Each row of a before or after table is a point. One or more steps were done to the points. Then noise was added and the rows were shuffled. The steps act on columns, c1 being the first. What was done? A step turns or swaps two columns, mirrors them in a line or flattens them onto one, adds a multiple of one to another, or multiplies or shifts one. Angles are multiples of 10 degrees, from the lower column toward the higher: turns from -170 to 170, lines from 10 to 170 but not 90. Use the fewest steps. Two steps may share a column if one is a turn and the other turns, adds or multiplies; they go together, in the order done. Otherwise the lowest column goes first.

Before:
-0.26, +0.23
+0.27, +0.04
+0.53, -0.28
-0.24, -0.68
+0.29, +0.27
-0.49, -0.14
+0.46, +0.05
-0.60, +0.18
-0.25, -0.13
+0.05, +0.65
+0.38, -0.25
+0.94, +0.27
-0.15, -0.25
+0.04, -0.11
After, 14 rows:
+0.28, -0.24
-0.71, +0.13
+0.66, +0.08
+0.44, -0.90
-0.19, -0.40
-0.24, +0.46
+0.16, +0.27
+0.13, -0.44
-0.26, +0.08
+0.10, -0.24
-0.09, -0.06
-0.17, +0.20
+0.05, +0.64
-0.19, -0.57
Steps: turn c1 and c2 by -80 degrees

Before:
+0.10, +0.21, +0.09, +0.12
-0.16, -0.46, -0.38, +0.39
+0.06, -0.13, +0.33, -0.19
+0.04, -0.04, -0.16, +0.01
+0.05, +0.57, -0.28, +0.19
+0.20, +0.08, +0.02, -0.49
+0.24, -0.03, -0.02, +0.29
-0.44, -0.25, +0.17, +0.04
+0.03, +0.41, +0.33, +0.00
+0.50, -0.33, +0.10, -0.33
-0.17, +0.06, -0.10, +0.16
+0.06, -0.30, +0.40, -0.04
+0.17, -0.62, -0.04, -0.14
-0.26, +0.13, +0.22, +0.01
After:
+0.16, -0.97, -0.15, -0.15
-0.16, -0.74, -1.15, +0.42
-0.26, +0.22, +0.72, -0.01
+0.03, +0.67, +0.99, +0.00
+0.06, +0.92, -0.83, +0.19
-0.43, -0.41, +0.52, +0.03
+0.12, +0.35, +0.28, +0.14
+0.09, -0.22, +0.97, -0.19
+0.22, +0.14, +0.06, -0.50
+0.06, -0.48, +1.20, -0.05
+0.22, -0.04, -0.08, +0.28
-0.18, +0.07, -0.31, +0.18
+0.50, -0.51, +0.29, -0.33
+0.04, -0.06, -0.46, +0.01
Steps: multiply c2 by 1.6; multiply c3 by 3

Before, 13 rows:
-0.49, +0.44, +0.18, -0.55, -0.49, +0.68
-0.82, -0.07, +0.31, -0.87, +0.19, +0.45
-0.82, +0.11, -0.53, +0.08, +0.42, -0.06
-0.22, -0.47, +0.08, +0.15, +0.49, -0.04
-0.07, +0.09, -0.20, +0.32, +0.13, -0.08
-0.60, -0.10, -0.13, -0.16, +0.68, -0.09
-0.05, +0.35, +0.05, +0.04, -0.30, +0.28
+0.06, -0.01, +0.34, -0.02, +0.06, +0.39
-0.11, +0.03, +0.51, +0.18, -0.42, +0.63
-0.67, -0.11, -0.20, -0.48, +0.08, -0.06
-0.09, +0.34, +0.48, -0.07, -0.15, +0.88
-0.13, +0.71, +0.41, +0.21, -0.30, +0.11
+0.25, +0.57, -0.05, -0.10, +0.20, +0.40
After (13 x 6):
+0.33, -0.02, +0.09, -0.03, -0.01, +0.41
-0.21, +0.07, -0.08, -0.15, +0.30, -0.07
-0.51, +0.09, -0.78, -0.40, +0.04, -0.04
+0.42, +0.68, -0.12, +0.30, +0.19, +0.13
-0.19, -0.11, -0.66, -0.10, -0.48, -0.03
+0.15, +0.45, -0.49, +0.50, -0.58, +0.69
+0.32, -0.03, -0.84, -0.20, -0.87, +0.48
+0.50, +0.03, -0.12, +0.42, +0.17, +0.61
+0.08, -0.50, -0.25, -0.50, +0.16, -0.06
+0.48, +0.34, -0.10, +0.12, -0.07, +0.89
-0.14, -0.07, -0.62, -0.65, -0.13, -0.09
+0.10, +0.34, -0.06, +0.30, +0.03, +0.28
-0.10, +0.59, +0.25, -0.20, -0.11, +0.42
Steps: swap c1 and c3; turn c4 and c5 by 90 degrees

Before, 12 rows:
+0.56, -0.40, -0.19, -0.06, +0.20, +0.38, +0.44, -0.33, -0.24
+0.32, -0.38, +0.05, +0.44, -0.05, +0.46, +0.05, -0.71, +0.02
-0.31, +0.22, +0.65, +0.44, -0.55, +0.54, +0.20, +0.39, +0.48
+0.57, -0.32, -0.38, +0.10, -0.19, -0.17, -0.63, -0.03, -0.52
-0.38, -0.43, +0.09, +0.41, +0.16, +0.17, -0.04, -0.71, +0.52
+0.04, -0.30, -0.17, -0.44, -0.67, -0.66, +0.22, -0.09, +0.24
+0.25, +0.25, -0.37, +0.49, +0.02, -0.35, +0.18, +0.30, +0.01
-0.35, -0.62, -0.15, -0.22, +0.01, +0.05, -0.28, -0.26, +0.39
+0.29, -0.56, +0.69, -0.27, +0.08, -0.17, -0.12, -0.02, -0.36
-0.62, +0.20, +0.60, +0.04, -0.33, +0.08, -0.23, +0.24, -0.40
-0.11, +0.06, +0.18, +0.21, -0.84, +0.57, +0.32, +0.01, +0.46
+0.57, +0.22, +0.13, -0.49, +0.13, +0.51, -0.67, -0.47, -0.25
After:
-0.32, -0.67, +0.00, -0.33, +0.04, -0.12, -0.03, -0.32, +0.35
+0.58, -0.31, +0.22, -0.48, -0.15, -0.41, -0.47, +0.01, -0.50
+0.03, -0.30, +0.63, -0.06, -0.67, -0.02, +0.50, -0.11, +0.19
-0.17, +0.05, -0.61, +0.41, -0.82, +0.05, +0.03, +0.01, +0.51
-0.35, +0.25, -0.64, +0.43, -0.53, +0.55, -0.24, +0.42, +0.49
+0.56, +0.24, -0.55, -0.86, +0.18, +0.07, -0.10, -0.46, -0.24
-0.43, -0.40, -0.20, +0.28, +0.15, +0.04, -0.35, -0.68, +0.53
+0.57, -0.36, -0.34, +0.25, +0.19, -0.24, +0.29, -0.32, -0.22
-0.64, +0.25, -0.17, -0.13, -0.32, +0.58, -0.14, +0.18, -0.38
+0.26, +0.26, +0.43, +0.40, +0.00, -0.31, -0.21, +0.31, -0.01
+0.30, -0.53, +0.05, -0.32, +0.07, +0.70, +0.17, +0.01, -0.36
+0.31, -0.42, -0.50, +0.35, -0.03, -0.05, -0.32, -0.74, +0.00
Steps: turn c3 and c6 by 100 degrees; turn c4 and c7 by -50 degrees

Before (8 x 12):
+0.37, -0.30, -0.02, -0.06, +0.08, +0.87, -0.20, +0.69, -0.14, -0.22, +0.21, -0.40
+0.31, -0.08, +0.16, -0.39, +0.06, +0.64, -0.32, +0.17, -0.17, -0.04, -0.14, -0.28
-0.22, -0.19, +0.35, -0.17, +0.06, -0.51, +0.39, -0.32, -0.10, -0.50, +0.45, -0.50
-0.36, +0.42, -0.02, -0.23, +0.41, -0.37, +0.16, +0.18, +0.65, -0.05, +0.40, +0.27
-0.34, +0.70, +0.03, +0.07, +0.28, -0.11, +0.06, -0.13, +0.40, -0.61, +0.17, +0.09
+0.03, +0.54, -0.53, +0.01, +0.09, -0.54, -0.10, -0.10, +0.22, -0.55, -0.01, +0.19
-0.34, -0.09, -0.18, -0.22, +0.03, +0.64, -0.11, +0.41, -0.28, -0.11, -0.14, -0.81
-0.13, -0.18, +0.37, +0.29, -0.51, -0.41, +0.13, -0.28, -0.41, -0.24, +0.28, -0.16
After:
+0.38, -0.30, -0.06, -0.17, -0.52, +0.87, -0.08, +1.09, +0.24, +0.19, -0.22, -0.40
-0.35, +0.42, -0.04, -0.12, -0.18, -0.36, +0.55, +0.58, -0.36, +0.41, -0.05, +0.27
-0.34, +0.70, +0.08, +0.17, -0.31, -0.12, +0.35, +0.27, -0.19, +0.16, -0.61, +0.09
+0.02, +0.54, -1.60, +0.00, -0.52, -0.55, +0.25, +0.31, +0.03, -0.02, -0.54, +0.19
-0.22, -0.20, +1.05, -0.11, -0.55, -0.50, -0.22, +0.08, -0.32, +0.44, -0.51, -0.50
+0.32, -0.09, +0.48, -0.48, -0.53, +0.64, -0.05, +0.56, +0.34, -0.14, -0.05, -0.29
-0.13, -0.20, +1.11, +0.32, -1.11, -0.40, -0.43, +0.11, +0.01, +0.28, -0.25, -0.16
-0.34, -0.09, -0.54, -0.11, -0.56, +0.63, -0.23, +0.80, +0.20, -0.14, -0.11, -0.82
Steps: add -0.3 times c1 to c4; multiply c3 by 3; shift c5 by -0.60; turn c7 and c9 by -110 degrees; shift c8 by +0.40; swap c10 and c11

Before, 12 rows:
-0.17, +0.52, -0.19, +0.56, -0.50, -0.31, +0.08, +0.12, -0.57, -0.40, -0.14, +0.46, +0.45, -0.31, +0.80, +0.13, +0.01, -0.11
+0.35, -0.16, +0.35, -0.60, -0.17, +0.23, +0.29, -0.25, -0.16, -0.53, -0.46, -0.03, +0.06, -0.74, +0.11, +0.23, +0.01, +0.12
-0.50, +0.10, -0.37, +0.02, +0.16, +0.57, -0.30, +0.07, +0.82, -0.15, -0.15, +0.45, +0.02, +0.35, +1.04, +0.10, +0.37, +0.45
-0.25, +0.15, +0.39, +0.00, -0.25, -0.29, -0.38, -0.04, +0.17, -0.29, +0.32, +0.61, -0.02, -0.30, -0.68, +0.07, +0.19, +0.64
-0.09, +0.40, +0.21, -0.54, +0.26, +0.39, +0.13, +0.05, +0.20, +0.43, +0.03, +0.06, +0.12, -0.05, +0.29, +0.06, -0.08, -0.20
+0.05, +0.66, +0.12, +0.49, -0.04, -0.07, -0.19, +0.45, +0.12, -0.14, -0.41, -0.55, +0.05, +0.36, +0.64, -0.12, +0.28, -0.06
+0.26, -0.09, +0.45, +0.16, -0.14, -0.13, -0.32, -0.43, -0.48, -0.30, -0.53, +0.19, +0.25, -0.08, +0.01, +0.01, -0.57, +0.01
+0.30, -0.17, +0.07, -0.38, +0.33, -0.35, -0.51, -0.47, -0.44, -0.26, +0.23, +0.10, +0.43, -0.80, +0.30, +0.20, -0.08, +0.09
+0.13, -0.26, +0.85, +0.90, +0.05, +0.58, +0.49, +0.13, -0.38, -0.66, +0.54, +0.60, -0.23, -0.06, +0.32, +0.29, +0.68, -0.06
-0.08, -0.52, -0.38, +0.61, -0.34, +0.14, -0.18, -0.06, -0.18, -0.84, -0.25, -0.13, +0.33, -0.21, +0.36, -0.28, -0.14, -0.23
-0.37, +0.07, -0.02, +0.30, +0.61, -0.50, -0.18, -0.35, +0.07, -0.29, +0.18, -0.21, +0.75, +0.25, +0.24, -0.03, +0.30, -0.48
+0.85, +0.37, +0.15, +0.04, +0.22, -0.33, +0.42, +0.23, -0.24, -0.48, -0.13, +0.35, +0.22, +0.30, +0.32, +0.19, -0.29, -0.79
After, 12 rows:
+0.35, -0.15, +0.36, -0.56, -0.16, +0.22, +0.29, -0.22, -0.16, -0.55, +0.38, -0.05, +0.09, +0.75, +0.14, +0.72, -0.01, +0.13
-0.19, +0.54, -0.20, +0.58, -0.52, -0.33, +0.08, +0.14, -0.60, -0.43, +0.21, +0.46, +0.45, +0.27, +0.79, +0.38, +0.03, -0.06
-0.11, -0.56, -0.38, +0.59, -0.34, +0.17, -0.17, -0.07, -0.15, -0.85, +0.08, -0.11, +0.33, +0.31, +0.33, -0.84, -0.14, -0.25
-0.24, +0.14, +0.38, -0.01, -0.25, -0.28, -0.36, -0.03, +0.17, -0.31, +0.43, +0.58, -0.01, -0.13, -0.69, +0.20, +0.16, +0.62
-0.49, +0.09, -0.36, +0.03, +0.14, +0.57, -0.32, +0.07, +0.80, -0.15, -0.37, +0.48, +0.04, -0.05, +1.03, +0.32, +0.37, +0.43
+0.27, -0.08, +0.44, +0.14, -0.16, -0.13, -0.36, -0.42, -0.48, -0.34, -0.21, +0.18, +0.27, +0.49, -0.02, +0.04, -0.59, +0.00
+0.14, -0.25, +0.84, +0.94, +0.03, +0.58, +0.47, +0.12, -0.37, -0.64, +0.32, +0.57, -0.23, -0.41, +0.33, +0.86, +0.67, -0.07
+0.32, -0.17, +0.04, -0.37, +0.34, -0.35, -0.50, -0.44, -0.43, -0.24, +0.81, +0.09, +0.45, +0.20, +0.29, +0.60, -0.07, +0.10
+0.05, +0.68, +0.14, +0.47, -0.04, -0.09, -0.19, +0.45, +0.12, -0.14, -0.52, -0.54, +0.04, +0.19, +0.61, -0.37, +0.27, -0.08
-0.37, +0.05, +0.03, +0.30, +0.59, -0.53, -0.17, -0.35, +0.09, -0.27, -0.12, -0.18, +0.77, -0.31, +0.23, -0.08, +0.30, -0.49
+0.84, +0.38, +0.18, +0.07, +0.19, -0.32, +0.45, +0.23, -0.21, -0.43, -0.32, +0.34, +0.22, -0.05, +0.34, +0.59, -0.29, -0.77
-0.09, +0.43, +0.22, -0.56, +0.27, +0.40, +0.14, +0.06, +0.21, +0.44, +0.07, +0.05, +0.12, +0.00, +0.29, +0.18, -0.08, -0.19
Steps: mirror c11 and c14 in the line at 150 degrees; multiply c16 by 3

Before, 11 rows:
+0.05, -0.72, -0.27, +0.10, -0.06, +0.12, -0.02, -0.04, -0.30, -0.65, -0.35, +0.38, +0.15, +0.14, +0.88, -0.54, -0.50, -0.46, +0.16, +0.66
+0.17, -0.32, +0.26, -0.22, +0.33, -0.04, +0.31, -0.31, -0.14, +0.42, +0.34, -0.10, -0.45, -0.28, -0.07, +0.21, +0.16, +0.55, -0.13, +0.21
-0.14, -0.09, -0.01, +0.34, -0.01, +0.08, +0.17, +0.36, -0.08, -0.55, +0.08, -0.05, +0.14, +0.44, +0.45, -0.24, -0.46, -0.43, -0.27, +0.82
-0.08, -0.27, +0.44, +0.12, -0.42, +0.12, -0.21, +0.08, -0.56, +0.20, +0.39, +0.12, -0.58, -0.19, +0.26, -0.13, -0.22, -0.32, +0.03, +0.63
+0.37, +0.38, +0.20, -0.30, -0.23, -0.10, +0.08, -0.04, +0.23, +0.51, +0.04, -0.09, -0.19, -0.01, -0.51, +0.18, +0.56, +0.18, +0.62, +0.16
+0.47, +0.30, -0.55, +0.20, -0.85, +0.13, +0.17, -0.14, +0.10, +0.86, -0.06, -0.51, +0.14, -0.32, -0.57, +0.04, +0.34, +0.28, +0.15, -0.37
-0.34, -0.54, +0.11, +0.28, -0.30, +0.31, -0.30, +0.09, +0.05, -0.14, -0.37, +0.15, -0.03, +0.30, +0.37, +0.26, -0.26, -0.36, -0.12, +0.40
-0.14, -0.22, +0.52, +0.25, -0.04, -0.16, +0.44, -0.42, -0.59, -0.04, +0.04, +0.14, -0.62, +0.20, +0.09, -0.06, -0.16, -0.06, +0.11, -0.02
+0.96, +0.19, +0.10, +0.77, -0.69, +0.09, -0.55, +0.60, +0.76, +0.23, -0.31, +0.72, +0.47, +0.42, +0.15, -0.61, +0.25, -0.76, -0.74, +0.33
+0.60, +0.35, -0.14, +0.37, -0.92, +0.20, -0.15, -0.06, +0.61, -0.03, -0.41, -0.48, +0.40, -0.74, -0.44, -0.06, -0.21, +0.51, +0.33, -0.31
+0.25, +0.45, +0.50, -0.04, -0.29, +0.49, +0.11, -0.30, -0.14, +0.72, +0.54, -0.30, -0.07, -0.39, -0.08, +0.20, +0.64, +0.17, +0.27, -0.57
After (11 x 20):
-0.36, +0.90, +0.12, +0.76, -0.48, +0.12, -0.09, -0.80, +0.74, +0.22, -0.33, +0.75, -0.66, +0.45, +0.13, -0.64, +0.28, -0.76, -0.73, +0.32
-0.45, +0.55, -0.13, +0.36, -0.39, +0.21, +0.16, -0.06, +0.62, -0.03, -0.39, -0.50, -0.92, -0.72, -0.44, -0.07, -0.20, +0.48, +0.33, -0.31
+0.59, -0.21, +0.11, +0.27, -0.01, +0.32, +0.12, -0.31, +0.06, -0.17, -0.34, +0.20, -0.27, +0.31, +0.36, +0.24, -0.24, -0.32, -0.12, +0.41
+0.26, -0.14, +0.50, +0.22, +0.64, -0.15, +0.04, +0.64, -0.58, -0.09, +0.01, +0.15, -0.05, +0.18, +0.07, -0.07, -0.13, -0.09, +0.09, -0.05
-0.40, +0.39, -0.59, +0.21, -0.12, +0.10, -0.02, +0.19, +0.05, +0.86, -0.03, -0.48, -0.84, -0.35, -0.57, +0.05, +0.31, +0.26, +0.16, -0.35
-0.49, +0.20, +0.48, -0.03, +0.07, +0.47, +0.15, +0.26, -0.13, +0.72, +0.53, -0.31, -0.25, -0.40, -0.07, +0.21, +0.62, +0.17, +0.29, -0.58
+0.24, +0.18, +0.26, -0.19, +0.44, -0.05, +0.06, +0.44, -0.15, +0.45, +0.38, -0.07, +0.32, -0.32, -0.10, +0.19, +0.18, +0.53, -0.11, +0.21
+0.28, -0.02, +0.45, +0.14, +0.59, +0.12, +0.07, -0.22, -0.55, +0.21, +0.42, +0.11, -0.43, -0.16, +0.25, -0.13, -0.22, -0.34, +0.06, +0.68
+0.70, +0.18, -0.26, +0.10, -0.19, +0.12, +0.04, +0.00, -0.30, -0.65, -0.37, +0.39, -0.03, +0.16, +0.90, -0.53, -0.50, -0.45, +0.13, +0.65
-0.43, +0.31, +0.21, -0.31, +0.18, -0.09, -0.02, +0.08, +0.23, +0.49, +0.02, -0.08, -0.24, +0.01, -0.52, +0.17, +0.55, +0.15, +0.63, +0.17
+0.12, -0.11, -0.02, +0.33, -0.14, +0.12, -0.43, -0.10, -0.07, -0.56, +0.08, -0.05, +0.00, +0.41, +0.48, -0.24, -0.48, -0.43, -0.29, +0.81
Steps: turn c1 and c2 by 100 degrees; turn c5 and c13 by 90 degrees; turn c7 and c8 by 130 degrees
